Each row is a point. The points of each table are mixes of a few directions, plus a little noise. Count the directions of each table, and those that both share. Where both have some left over, give the other angles between the two spaces (their principal angles), to ten degrees, smallest first.

First (4 x 2)
[[-15 -21]
 [ 24  34]
 [-36 -53]
 [ 27  40]]
Second (6 x 2)
[[ -2  -3]
 [-37 -53]
 [ 41  60]
 [-13 -19]
 [ 27  39]
 [-17 -24]]
Directions: first 1, second 1, shared 1

First (4 x 3)
[[ -1  25  31]
 [  0  15  23]
 [ -8  -9 -26]
 [  8 -32 -27]]
Second (6 x 3)
[[-10   2 -16]
 [ 10  -1  17]
 [-35   6 -60]
 [ 17  -3  29]
 [ 12  -2  19]
 [  6  -1  11]]
Directions: first 2, second 1, shared 1

First (5 x 4)
[[ 13  -9  10  26]
 [ 25 -19  20  52]
 [-20  15 -16 -41]
 [  8  -6   6  16]
 [-26  19 -20 -53]]
Second (8 x 4)
[[ 30  36  27 -11]
 [-38 -60 -20 -13]
 [  0  25  43 -11]
 [  8   7  32 -24]
 [-19  13 -17  38]
 [ -3   1 -29  25]
 [ 26  13 -24  12]
 [ -4 -33 -11 -18]]
Directions: first 1, second 3, shared 0; angles 70

First (6 x 6)
[[  3 -31  10  -5  -5  -6]
 [-19 -25  10   0  -5  14]
 [  3 -24   2   2 -13   8]
 [-14   9 -13  13  10 -22]
 [  7  25 -19  13  -7   5]
 [ 20  46  10 -23  20   1]]
Second (8 x 6)
[[-10   6   8   0   0  28]
 [  1 -19  -4 -17 -15   2]
 [ 19  13 -12  24  21 -60]
 [ 13 -18  -6 -10 -16  -1]
 [-33  -7   2 -23   4   4]
 [ -9   9   1   4  13 -11]
 [ 21  18   8  26   1  22]
 [ -3  -3   3  -4  -6  15]]
Directions: first 4, second 3, shared 2; angles 50

First (8 x 8)
[[ -8  18  19   9 -20  -8 -11  -5]
 [ 11  17  15  28 -15  -2 -11  15]
 [-39 -39 -26 -23  22 -50  13  26]
 [ 41  -6 -14  18  10  55 -21 -23]
 [-36 -12   1 -53   5 -56  12  -8]
 [ 24  28  11  24  -5  48  25   7]
 [-48 -13  -7 -13  -7 -19   1  -9]
 [ 54   8   2  11   9  31  -7  -3]]
Second (8 x 8)
[[ 21  34  -5  -3  11   2  11 -28]
 [-22  33   0  18  25  45  -8 -22]
 [  8 -10 -12  26 -51  30  32 -11]
 [  2 -35 -20   3 -39  -6   0 -20]
 [ 14 -11  13 -14  12 -60  11  60]
 [ -8  21  32 -12  35   7  -7  38]
 [-21  -1  -2  18   5  -2   4  26]
 [  4 -30  -6 -38   0 -17 -45 -43]]
Directions: first 5, second 5, shared 3; angles 90, 90

First (8 x 8)
[[ 29  -8  14  20  17  46  29  -6]
 [-15   6 -24  -8 -22 -30  -8   0]
 [ -7   1  14  -8  11  -6 -16   5]
 [  4   2 -29   7 -23  -3  17  -7]
 [ -4  -1  32  -7  26   4 -20   8]
 [ -5   3 -25   0 -21 -14   6  -4]
 [ 21  -7  20  13  20  37  17  -3]
 [-23   6  -3 -17  -7 -34 -26   7]]
Second (8 x 8)
[[-21   8 -14 -17 -10 -29 -25   5]
 [-26   4  -7 -13 -19 -49 -18   5]
 [ -4 -10  15  10 -13 -27  18   0]
 [ 13  -7  12  13   5  16  20  -3]
 [  4 -15  23  18 -11 -19  30  -2]
 [ 11   5  -7  -2  14  33  -6  -2]
 [  6   2  -3   0   7  16  -1  -1]
 [ 17  13 -19  -9  26  60 -18  -2]]
Directions: first 2, second 2, shared 1; angles 80
